Each wall is flat, endless, passes through zero and stands at right angles to its row. A trip goes straight from one point to another. Which walls does it cross, in order?
In the rows, zero is written as 128.

Walls:
(1): | 179 |  84 |
(2): | 195 | 122 |
(3): | 116 | 167 |
(4): | 53 | 95 |
(5): | 196 | 141 |
(6): | 125 |  76 |
Trips:
|   8 | 139 | to | 119 |  95 | => 6, 3, 1
| 162 | 157 | to | 161 | 106 | => 3, 6
|  96 | 186 | to | 119 | 221 | => 4, 5
| 177 |  69 | to | 148 | 115 | => none
| 138 | 120 | to | 114 |  75 | => 4, 5, 2

Walls:
(1): | 102 | 202 | 131 | 136 | 152 | 104 | 153 |  44 | 164 | 117 | 102 |
(2): | 137 | 199 |  86 | 131 | 139 | 107 | 113 | 102 |  55 |  70 | 152 |
(3): | 102 | 125 | 178 |  95 | 121 | 194 | 166 | 175 | 119 |  77 | 135 |
(4): | 138 | 161 | 125 | 102 | 148 | 169 | 155 | 130 | 143 | 107 | 136 |
(5): | 117 | 107 | 145 | 144 | 139 | 141 | 112 |  70 | 107 | 108 | 125 |
(6): | 132 | 106 |  86 | 142 | 112 | 126 | 117 | 185 | 113 | 181 |  71 |
(7): | 143 | 140 | 119 | 177 | 108 |  91 | 132 |  75 | 187 |  58 |  71 |
(8): | 140 | 181 | 138 | 166 | 170 |  89 | 174 | 112 |  70 | 115 | 129 |
(9): | 150 | 145 | 176 | 144 | 163 | 145 | 114 | 187 | 200 | 154 | 143 |
(10): |  92 | 120 | 105 | 122 | 199 | 132 |  84 | 108 | 140 | 110 | 244 |
Trips:
| 106 | 146 | 163 | 101 | 144 | 142 | 156 | 127 | 118 | 171 | 127 | to | 100 | 167 | 144 | 135 | 166 | 116 | 109 | 201 | 138 | 107 | 119 | => 6, 10, 1, 2
| 160 |  93 |  79 | 105 | 125 | 151 | 135 | 151 | 110 |  71 | 230 | to | 179 |  97 | 110 | 139 | 126 | 205 | 139 | 157 | 157 | 151 | 153 | => 9, 2, 6
| 174 | 137 | 151 |  98 |  84 | 162 | 120 | 115 | 157 | 124 | 139 | to | 166 |  68 | 146 |  94 | 107 | 113 | 164 |  87 | 249 | 117 | 161 | => 1, 10, 3
| 158 |  81 | 150 | 102 | 172 | 190 |  95 | 108 | 145 | 140 | 119 | to |  97 |  82 | 103 |  76 | 183 | 101 | 137 | 109 |  75 | 128 |  92 | => 6, 9, 4, 3, 8, 2
| 189 |  75 | 113 | 147 | 108 | 104 | 137 | 120 | 171 | 130 | 107 | to | 147 | 186 |  83 | 165 | 101 | 124 | 193 | 101 | 118 | 105 |  81 | => 9, 1, 8, 2, 4

Walls:
(1): | 143 | 158 | 122 | 169 | 158 | 122 | 163 | 176 |  98 |  93 | 106 | 192 | 157 | 111 | 152 | 145 |  50 | 210 |  55 |  92 | 113 | 170 | 120 | 126 | 131 | 170 |  82 |  95 | 133 | 150 | 120 |  29 | 191 | 120 | 143 | 176 |  95 | 151 | 135 | 112 | 116 |  94 | 150 | 113 | 159 | 157 | 116 | 175 |
(2): | 121 | 141 | 135 | 158 | 180 | 142 | 136 | 111 | 119 |  93 | 150 |  92 | 109 |  79 | 153 | 125 | 174 | 133 |  92 |  30 | 137 | 117 | 177 | 122 |  37 | 151 | 154 | 101 | 158 | 191 | 119 |  80 | 129 | 123 | 104 |  78 | 161 | 128 | 140 | 189 | 116 | 146 |  34 | 138 | 149 |  96 | 124 |  64 |
(3): |  82 |  72 | 115 |  78 |  92 | 128 | 118 | 183 |  90 | 164 |  47 | 115 | 131 | 155 |  81 |  37 |  99 | 123 |  49 | 218 | 110 |  56 | 192 | 127 | 126 |  52 | 157 |  95 | 153 | 159 | 102 | 152 | 218 | 145 | 166 | 112 | 107 | 169 | 156 | 129 | 128 | 151 | 200 | 156 |  92 |  80 | 168 | 145 |
(4): | 135 |  98 |  82 | 143 | 131 | 100 | 138 | 141 | 134 | 146 |  68 | 122 | 160 | 247 |  77 | 178 | 112 | 123 | 132 | 167 | 167 |  98 | 106 |  90 | 139 | 206 | 210 |  78 |  49 | 112 | 132 | 126 | 181 |  74 | 156 |  72 | 140 |  88 | 155 | 107 |  62 | 134 | 139 |  87 | 134 |  84 |  90 | 136 |
(5): | 115 |  57 | 117 | 145 | 100 | 160 | 158 | 147 | 145 |  68 | 158 | 144 | 237 | 139 | 139 |  83 | 157 | 193 |  77 | 164 | 149 | 158 |  90 | 115 | 114 |  97 |  76 | 131 |  75 | 107 | 195 | 198 |  88 | 124 |  71 | 129 |  97 | 155 | 200 | 151 | 110 | 101 |  75 |  81 |  87 | 145 | 146 | 107 |
(6): | 116 | 199 | 102 | 182 | 173 |  93 | 158 | 105 | 117 | 154 | 137 | 113 | 129 | 123 | 141 | 127 | 109 | 110 | 141 |  83 |  96 | 156 | 137 |  78 | 120 | 117 | 127 | 159 | 128 | 166 |  81 | 160 | 148 | 120 | 141 | 129 | 147 | 120 | 143 | 139 |  76 | 119 |  67 | 101 | 165 | 114 | 132 | 129 |
(7): | 130 | 167 | 164 | 237 |  81 |  41 |  94 |  90 | 192 |  84 | 118 | 164 | 145 | 118 | 138 |  98 | 141 | 197 |  92 | 106 | 171 |  29 | 107 | 142 | 118 | 112 | 127 | 156 | 125 |  71 |  91 | 159 |  86 | 166 | 161 | 173 | 116 | 140 | 183 |  89 |  84 | 180 | 223 | 154 | 198 | 116 |  76 | 144 |
Trips:
|  95 | 162 | 181 | 203 |  89 | 128 | 111 | 123 | 138 | 106 | 163 |  90 | 103 |  97 | 143 | 120 | 185 | 125 | 158 | 128 | 121 | 105 | 124 | 140 | 146 | 123 | 188 | 115 |  96 | 132 | 135 | 108 | 120 | 127 | 150 | 133 | 152 | 193 | 156 |  99 | 136 |  82 | 183 | 133 | 134 | 136 | 175 |  92 | to | 202 | 114 |  91 | 132 | 177 | 135 | 152 | 131 |  73 |  73 | 162 | 153 | 154 | 188 | 120 | 162 | 123 | 145 | 135 | 136 | 187 |  85 | 148 |  78 | 142 | 156 |  91 | 188 | 182 |  84 | 146 |  99 | 165 | 129 | 189 | 104 | 131 | 174 | 198 |  68 | 178 | 165 | 128 | 169 | 123 |  89 | 114 | 111 | => 4, 1, 3, 2, 5
| 164 |  66 | 156 |  91 | 121 |  63 | 129 |  71 |  76 | 149 | 157 | 105 |  81 | 176 |  79 | 118 | 176 | 144 | 123 | 108 | 177 | 147 | 128 | 142 | 161 | 140 | 115 | 172 | 103 | 146 |  88 | 192 | 143 | 154 | 159 | 110 | 152 | 173 |  62 | 104 | 101 |  93 | 145 | 181 | 112 |  98 | 111 | 111 | to | 121 |  89 | 105 | 177 | 120 | 187 | 137 |  91 | 158 | 139 |  98 | 130 |  97 | 113 | 123 |  52 | 122 | 163 | 100 | 205 | 102 |  66 | 124 | 127 |  54 |  74 |  88 | 122 | 103 | 126 | 211 |  95 | 141 | 102 | 128 |  72 |  64 | 183 | 108 |  96 | 112 |  98 |  96 | 131 | 125 | 121 |  77 |  87 | => 5, 2, 4
| 140 | 150 | 150 |  81 | 110 |  58 | 121 | 155 | 103 | 198 | 143 | 122 | 178 | 117 |  96 | 114 | 129 | 133 | 155 | 167 | 129 |  65 | 178 | 196 | 179 | 183 |  99 | 191 | 183 | 124 |  76 | 160 | 161 |  93 |  99 | 191 | 117 | 141 | 137 | 161 | 112 | 121 |  87 | 126 | 176 | 173 | 133 | 148 | to | 101 | 105 |  82 |  88 | 104 | 136 | 145 | 205 |  81 | 101 | 203 | 146 | 172 | 113 | 116 | 155 | 129 | 154 | 158 |  98 |  61 | 101 | 156 | 108 |  99 | 130 |  92 | 141 |  65 | 106 |  89 | 129 |  84 | 135 | 100 | 136 | 172 | 131 | 172 | 126 |  82 |  80 | 129 | 157 | 139 | 124 | 148 | 189 | => 1, 5, 7, 3
|  82 | 142 | 110 |  93 | 140 | 120 | 110 | 135 | 116 | 112 | 107 | 163 | 149 |  65 | 187 |  85 | 189 | 122 | 206 | 102 | 151 |  56 |  94 | 127 | 114 |  96 | 161 | 168 | 127 | 121 | 116 | 112 | 143 |  73 | 105 |  99 |  68 | 160 | 169 | 109 | 157 | 114 | 129 |  98 | 124 |  94 | 181 | 167 | to | 143 | 102 |  85 | 127 |  67 | 117 | 147 | 153 | 232 | 141 | 159 |  82 |  51 | 138 | 117 | 146 | 174 | 200 | 185 | 124 | 156 |  79 |  97 | 151 | 125 | 100 | 155 |  92 | 129 |  93 | 130 | 151 | 145 | 130 | 135 |  78 |  78 | 135 | 128 | 145 | 118 | 156 | 134 | 159 | 124 | 127 | 136 | 164 | => 2, 4, 5
| 133 | 164 | 211 | 160 | 163 | 183 | 134 |  91 | 194 |  59 |  49 | 158 | 154 | 100 | 142 | 144 | 116 | 111 | 146 | 182 | 108 | 122 | 169 | 128 |  97 | 186 | 118 | 132 | 136 |  60 | 151 | 130 | 142 | 138 | 163 | 117 | 177 | 100 | 144 | 146 |  84 | 110 |  64 | 206 | 127 | 111 | 142 |  76 | to | 149 | 116 | 135 | 118 |  99 | 124 | 132 | 172 |  88 | 137 | 141 | 108 | 130 | 106 | 191 | 171 | 142 | 160 | 130 | 102 |  77 | 107 |  53 |  97 | 167 |  72 | 149 | 133 |  86 | 145 | 136 | 172 |  64 | 111 | 133 | 137 | 161 | 110 | 134 |  70 |  90 | 167 | 135 |  88 | 104 |  53 | 109 | 146 | => 2
| 128 | 130 | 135 |  99 |  97 | 123 | 160 | 130 | 132 | 163 | 166 | 180 | 107 | 105 |  82 |  89 | 133 | 117 | 146 | 118 | 169 | 115 | 177 | 173 | 128 | 205 | 117 |  96 | 114 | 110 | 104 |  95 | 114 | 167 | 161 | 123 | 199 | 145 |  91 | 117 | 103 | 143 | 171 | 145 | 105 | 140 |  85 | 185 | to | 137 | 145 | 115 | 153 |  91 | 147 | 116 | 188 | 102 | 133 | 126 | 100 | 177 | 206 | 171 |  97 | 102 | 122 |  65 | 112 |  96 | 127 | 140 | 151 | 133 | 109 |  92 | 104 | 147 |  64 | 101 | 166 | 117 | 111 | 179 | 160 |  58 | 122 | 120 |  91 | 149 | 174 | 191 | 106 | 161 |  88 | 116 |  98 | => 5

Walls:
(1): | 167 | 113 | 151 | 155 | 111 |  97 |  89 | 111 | 140 | 132 | 193 | 147 |  91 | 134 | 124 | 123 |  81 | 158 | 144 | 165 | 115 | 122 |  95 | 128 | 132 | 153 | 136 | 162 | 165 |  90 | 107 | 116 |  28 | 131 | 105 |  77 | 129 |  77 | 149 | 117 | 102 | 129 | 159 | 154 | 166 | 101 |  96 | 148 |
(2): | 130 | 147 | 119 | 176 | 170 | 117 | 117 | 153 | 135 | 159 | 153 | 159 | 166 | 152 |  92 | 127 | 115 | 170 | 169 | 150 | 125 | 162 | 172 | 127 | 180 | 130 | 144 | 137 | 172 | 160 | 151 |  83 | 128 | 207 |  80 |  96 | 174 | 112 | 100 | 136 | 119 | 128 | 125 | 112 | 122 | 148 | 157 | 132 |
(3): | 122 | 120 | 128 | 145 | 111 |  98 | 136 | 125 |  80 |  86 | 116 | 135 | 184 |  74 | 150 | 127 |  99 | 112 | 132 | 127 | 182 | 161 |  75 | 120 | 121 | 107 |  76 | 156 | 140 | 159 | 175 |  79 |  49 | 145 | 142 | 110 |  88 | 162 |  51 |  74 |  96 | 155 | 133 |  79 | 172 | 152 | 182 | 124 |
(4): | 128 | 168 | 169 |  82 | 132 | 118 | 163 | 103 | 122 | 191 |  92 |  97 | 136 | 168 | 117 | 104 | 131 | 100 | 190 | 224 | 127 | 102 | 116 |  98 | 171 |  91 |  36 | 136 | 158 |  76 | 109 | 126 |  95 | 102 | 113 | 107 | 115 |  97 | 196 | 129 | 194 | 190 | 136 | 161 | 136 | 115 |  90 | 141 |
(5): | 192 |  62 | 115 | 140 | 109 |  91 |  91 | 191 | 157 | 129 | 116 |  86 |  98 | 136 |  98 | 170 | 119 | 164 | 167 | 149 | 138 | 161 | 141 | 111 |  85 |  94 | 171 | 161 | 159 | 102 | 167 | 147 | 126 | 160 | 124 | 161 |  67 | 114 | 102 | 120 | 130 | 150 | 124 | 136 | 116 | 158 |  94 | 143 |
(6): |  98 | 154 | 136 | 147 | 171 | 180 | 181 |  58 | 147 | 106 | 113 | 106 | 115 |  87 | 102 | 156 | 150 | 118 | 140 | 174 |  81 | 128 | 160 |  92 | 138 | 109 | 203 |  94 |  88 | 103 |  72 | 110 | 107 | 119 | 137 | 177 | 143 | 158 |  64 | 117 | 138 | 144 | 126 | 114 | 184 | 144 | 130 | 180 |
(7): | 112 | 108 | 131 |  32 | 141 | 174 | 169 | 113 |  71 | 140 | 214 |  82 | 162 | 169 | 105 | 177 | 102 | 137 | 118 |  92 | 142 | 130 | 142 | 135 | 151 | 105 | 164 | 138 | 131 | 149 | 154 | 118 | 123 |  68 | 120 | 163 | 129 |  74 | 142 |  81 | 175 | 121 | 157 | 160 | 142 | 180 |  73 | 138 |
Trips:
| 126 | 111 | 147 | 142 | 155 |  81 |  73 | 199 | 131 | 120 | 153 | 101 | 228 | 129 | 128 | 157 | 138 | 145 | 123 |  95 | 111 | 173 | 124 |  82 | 160 | 112 | 144 | 113 |  56 | 133 |  83 | 123 | 153 | 166 | 144 | 229 | 117 | 142 | 132 | 125 | 106 | 145 |  96 |  90 | 105 | 101 | 135 | 146 | to | 153 | 132 | 156 | 118 | 143 | 116 | 151 | 158 |  90 | 191 | 101 | 152 | 131 | 115 | 118 |  90 | 119 | 130 | 135 | 145 |  93 | 140 | 184 | 119 |  93 | 138 |  81 | 107 | 130 | 139 | 149 | 120 | 107 | 153 |  51 |  84 | 187 | 128 | 171 | 132 | 120 |  98 | 164 | 139 | 108 |  84 | 132 | 200 | => 3, 6, 4, 5, 1
| 169 | 142 | 109 | 133 | 143 | 161 |  43 | 122 |  70 |  71 |  97 | 139 | 121 |  76 | 189 | 179 | 138 | 148 |  89 | 130 |  58 | 119 | 169 |  74 | 134 | 140 | 159 | 176 | 224 | 118 |  97 |  92 |  96 | 143 |  79 | 119 | 136 | 185 | 181 | 108 |  68 | 112 | 173 | 214 | 142 | 130 | 169 | 169 | to | 162 |  97 | 104 | 156 | 165 | 110 | 123 | 182 |  82 | 137 | 113 | 156 | 105 | 130 | 171 | 119 | 194 | 123 | 132 |  73 | 127 | 168 |  93 | 123 | 125 | 120 | 183 | 126 |  35 | 182 | 164 | 136 | 142 | 151 | 145 |  82 | 135 | 161 | 162 | 229 | 115 | 151 |  49 | 107 | 113 | 121 |  97 | 155 | => 3, 6, 1
| 145 | 115 | 141 | 100 | 119 | 156 | 109 | 138 | 174 | 105 | 113 | 123 | 129 | 135 | 133 | 171 | 134 | 148 |  94 | 155 |  82 | 139 | 165 |  69 | 142 | 185 | 120 | 201 | 182 |  83 | 145 | 126 |  98 | 165 | 120 | 118 | 156 |  83 | 115 | 164 | 113 | 162 | 145 | 127 | 159 |  85 | 148 | 114 | to | 188 | 170 |  80 | 117 | 119 | 133 | 158 | 133 |  95 | 145 | 108 | 133 | 197 |  93 |  53 | 125 | 207 | 134 | 176 | 135 | 128 | 169 | 154 | 134 | 127 | 163 | 135 | 171 |  98 | 184 | 102 | 173 | 112 | 180 | 162 | 110 | 180 | 132 |  87 | 134 | 128 |  60 | 133 | 150 | 168 | 135 | 158 |  84 | => 4, 3, 1, 5
| 159 |  99 |  69 |  84 | 155 | 128 |  65 | 120 | 130 |  85 | 174 |  79 | 135 |  80 | 178 | 209 | 145 | 114 | 116 |  95 | 101 | 106 | 117 | 124 | 135 | 161 | 145 |  34 | 136 | 143 |  63 | 113 | 136 | 103 | 118 | 168 | 136 | 118 | 157 |  75 | 156 | 171 | 140 | 161 | 102 | 132 | 115 | 111 | to | 100 | 128 | 113 |  91 | 123 | 120 | 129 | 146 |  51 |  61 |  80 | 106 |  93 | 132 | 148 | 116 | 129 | 178 | 183 | 126 |  97 | 122 | 115 |  83 | 188 | 177 | 127 | 143 | 159 | 138 |  78 | 101 | 108 | 187 | 133 | 131 | 131 | 151 |  88 | 128 | 132 | 142 |  60 | 151 | 173 | 151 | 133 | 171 | => 3, 1, 2, 4, 7
|  47 | 191 | 114 |  94 | 140 | 101 | 130 | 144 |  92 | 105 | 129 | 144 | 153 | 155 | 161 | 112 | 180 | 153 | 165 | 190 | 164 | 121 | 164 | 152 | 149 | 137 |  73 | 120 | 108 | 154 | 133 | 171 |  80 | 149 | 160 | 130 | 105 | 149 | 137 | 120 | 141 | 147 | 133 |  82 |  74 | 200 |  95 | 103 | to | 144 | 135 | 157 | 105 | 135 | 131 | 156 | 123 |  77 |  78 | 119 |  76 | 131 | 175 | 138 |  74 |  75 | 108 | 146 | 107 | 118 |  52 | 162 | 134 | 169 | 121 |  90 | 109 | 124 | 151 | 152 |  71 | 146 | 200 |  54 | 154 |  81 |  76 | 117 |  80 | 175 | 145 | 120 | 154 | 113 | 188 |  70 | 113 | => 5
|  88 | 142 | 107 | 124 | 123 | 123 | 151 | 142 | 158 | 119 | 142 |  93 | 153 | 116 | 117 | 121 |  87 | 160 | 185 | 177 | 138 | 130 | 166 | 158 | 147 | 143 |  76 | 187 | 134 | 150 | 123 | 111 | 140 | 143 |  71 | 162 |  88 | 110 | 145 | 182 | 158 |  72 | 145 |  80 | 181 | 146 | 139 | 101 | to | 144 | 160 | 136 | 112 |  61 |  55 | 115 | 216 |  67 | 118 | 128 | 101 | 114 | 163 | 112 | 134 |  85 | 193 | 143 |  91 | 154 | 152 | 126 | 116 | 119 | 156 | 124 | 143 | 110 | 139 | 143 | 169 |  94 |  45 | 157 | 103 | 156 | 102 | 144 | 159 | 162 | 165 | 170 | 122 | 136 | 146 | 140 | 127 | => 2

Walls:
(1): | 164 | 122 | 139 | 108 | 141 | 164 | 111 | 168 |  89 | 112 | 103 | 117 | 110 |  80 |  66 |  92 |  70 | 149 |  71 |  86 | 137 |  67 | 154 | 166 | 133 | 102 | 122 | 148 | 162 | 188 | 130 | 114 | 110 | 114 | 123 | 131 | 105 |  93 | 107 | 131 | 179 |  52 | 143 | 133 | 127 |  69 | 164 | 136 |
(2): | 149 | 153 | 159 | 104 | 134 | 102 | 160 | 107 |  42 | 171 | 188 | 104 | 148 |  57 | 180 |  82 | 167 | 151 | 133 | 138 |  78 | 110 | 100 | 113 | 108 | 130 | 161 |  77 |  93 |  81 |  93 | 155 | 137 | 157 |  51 |  98 | 142 |  60 | 141 |  51 | 130 | 137 | 134 | 117 | 114 | 107 | 179 | 136 |
(3): |  47 | 130 | 112 | 137 | 116 | 153 | 160 | 199 |  97 | 111 | 189 | 136 | 112 |  84 | 123 |  74 | 155 |  98 | 128 | 170 | 149 | 184 | 142 | 172 | 125 | 132 | 187 | 186 |  49 | 123 | 189 |  82 | 141 |  57 | 148 | 196 | 103 | 101 | 130 | 117 | 162 |  78 |  72 | 116 |  72 |  92 | 149 | 166 |
(4): | 165 | 137 |  81 |  97 | 139 | 136 | 144 | 102 | 122 | 154 | 100 | 104 | 151 | 167 |  39 | 102 | 146 |  92 | 124 | 130 | 212 | 160 | 190 | 199 |  94 | 171 |  71 | 148 | 103 | 173 | 156 | 165 | 161 | 138 | 133 | 191 | 136 |  52 | 102 | 191 | 178 | 144 |  34 |  64 | 170 | 150 | 177 |  79 |
(5): | 148 | 176 | 131 | 103 | 117 | 180 | 118 | 157 | 169 | 214 | 104 |  46 |  54 | 112 | 153 |  53 | 158 | 136 | 129 | 129 | 146 | 188 | 135 | 173 | 142 | 146 | 112 | 126 | 143 | 156 | 132 | 176 | 146 | 147 | 136 | 124 | 121 | 118 | 134 | 120 | 163 | 135 | 127 |  97 | 230 | 118 |  87 | 131 |
(6): |  82 | 165 | 104 |  94 | 180 | 136 | 153 |  94 |  31 | 115 | 148 | 186 | 140 | 103 |  97 | 161 | 115 | 113 | 140 | 135 | 214 | 102 | 138 | 168 | 118 | 193 | 138 | 102 |  90 | 132 | 136 | 124 |  97 | 115 | 137 | 173 | 169 | 157 | 240 |  73 | 101 |  74 | 143 | 160 | 125 | 162 | 126 | 100 |
(7): | 160 | 108 | 119 | 150 | 192 | 101 | 117 |  86 | 178 | 147 | 147 | 168 |  73 |  99 | 145 | 106 | 142 | 139 |  88 | 119 |  66 |  45 | 120 | 153 |  85 | 106 | 109 | 130 |  94 | 140 | 150 | 128 | 115 |  94 | 170 | 139 | 149 | 112 |  82 |  85 | 112 | 128 |  81 | 202 |  77 | 126 |  73 | 134 |
(8): | 191 | 182 | 141 | 118 | 249 |  49 | 179 | 143 | 117 | 146 | 128 | 154 | 121 | 210 |  26 | 148 | 184 | 174 | 164 |  64 | 127 | 133 | 195 | 140 | 127 | 142 | 103 | 160 | 101 |  67 | 179 | 139 | 164 | 165 | 162 |  49 | 114 | 172 | 141 | 163 | 186 | 114 | 112 | 147 | 100 | 211 | 167 | 209 |
(9): |  88 | 150 | 130 |  79 |  81 | 168 | 140 | 148 | 210 | 157 |  50 | 206 | 102 | 132 | 114 | 179 | 125 |  96 | 120 |  89 | 192 |  94 | 169 | 155 | 138 | 110 | 161 | 164 | 180 |  99 | 148 |  83 | 150 |  69 |  94 | 106 |  74 | 124 | 134 |  55 |  93 | 139 | 135 | 145 | 126 | 101 | 126 |  86 |
(10): | 100 | 100 | 132 | 110 | 135 |  89 | 126 |  80 | 190 | 113 | 117 | 110 |  83 | 135 | 148 | 170 | 105 | 135 |  90 | 102 | 102 | 123 | 163 | 135 | 123 | 119 | 116 |  41 | 149 | 129 | 126 |  86 | 165 | 152 |  99 | 142 | 126 | 125 | 116 | 197 | 114 | 128 | 101 | 138 | 141 |  95 |  61 | 109 |
(11): |  80 |  91 | 151 | 154 |  88 | 104 | 107 | 131 | 114 | 181 | 180 | 184 | 126 | 134 | 172 |  74 | 126 | 132 | 159 | 149 | 108 | 143 | 210 | 119 | 177 | 152 | 175 |  45 | 171 | 116 |  97 | 116 |  75 | 132 | 128 | 104 |  78 | 167 | 129 |  57 | 129 | 100 | 132 |  88 | 101 |  72 | 179 | 187 |
Trips:
| 108 | 203 | 134 | 107 | 125 | 134 | 157 | 110 | 105 | 146 | 195 | 118 | 124 |  95 | 145 |  73 | 119 | 125 |  80 |  94 | 143 |  96 | 150 | 206 | 155 | 108 | 176 | 168 | 151 |  92 | 150 | 135 | 189 | 182 |  84 | 104 | 177 | 167 |  44 | 203 | 159 | 124 | 136 | 154 | 186 |  88 | 165 | 159 | to | 109 | 126 | 114 |  81 | 147 | 124 | 140 | 137 | 171 | 133 | 145 | 121 | 230 |  81 | 158 | 110 | 127 |  81 | 111 | 133 |  96 | 188 | 131 | 157 | 157 | 154 | 131 | 109 | 145 | 173 |  49 | 135 | 108 |  90 | 200 | 174 | 160 | 146 | 128 | 140 | 154 | 129 | 195 |  89 | 158 | 154 |  94 | 168 | => 11, 8, 10, 2, 1, 6, 4
| 113 | 138 | 137 | 110 | 168 | 157 | 132 |  90 |  82 |  94 | 123 | 138 | 130 |  90 | 184 |  58 | 166 | 143 | 140 |  49 | 147 | 106 | 144 | 231 |  93 |  84 | 110 | 129 | 141 | 131 | 110 | 104 | 160 | 168 |  93 | 170 |  97 | 133 | 159 | 140 | 162 | 136 | 101 | 108 | 170 | 156 | 151 | 167 | to | 119 | 132 | 113 | 100 | 111 | 223 | 127 | 147 |  98 | 103 |  91 | 105 |  92 | 121 | 156 |  47 | 166 | 149 |  47 | 112 | 102 | 138 | 149 | 110 | 145 | 128 |  86 | 110 | 100 |  72 | 107 | 109 |  85 | 150 | 130 | 131 | 157 | 120 | 166 | 153 | 118 | 157 | 101 | 144 |  63 | 138 | 174 | 145 | => 7, 10, 11, 8, 6, 4
| 186 | 144 | 129 | 153 | 104 | 101 | 190 |  56 | 165 | 106 | 146 | 193 | 124 | 157 | 121 | 127 | 121 |  82 | 163 | 172 |  92 | 132 | 161 | 131 | 113 | 160 | 107 | 138 |  63 | 192 | 121 |  96 | 138 | 124 | 127 | 169 | 129 |  77 | 128 | 171 | 131 | 125 | 176 | 176 | 206 | 113 | 106 | 160 | to | 153 | 156 | 168 |  55 | 108 | 126 | 137 | 127 | 163 | 125 | 152 | 183 |  91 | 141 | 148 | 188 |  95 | 148 |  89 | 127 | 107 | 167 | 153 | 155 |  79 | 184 | 122 | 182 | 113 | 150 | 120 |  75 | 179 | 108 | 149 | 141 | 162 |  84 |  98 | 185 | 177 |  96 | 147 | 150 | 130 | 108 |  76 | 185 | => 3, 6, 5, 1, 9
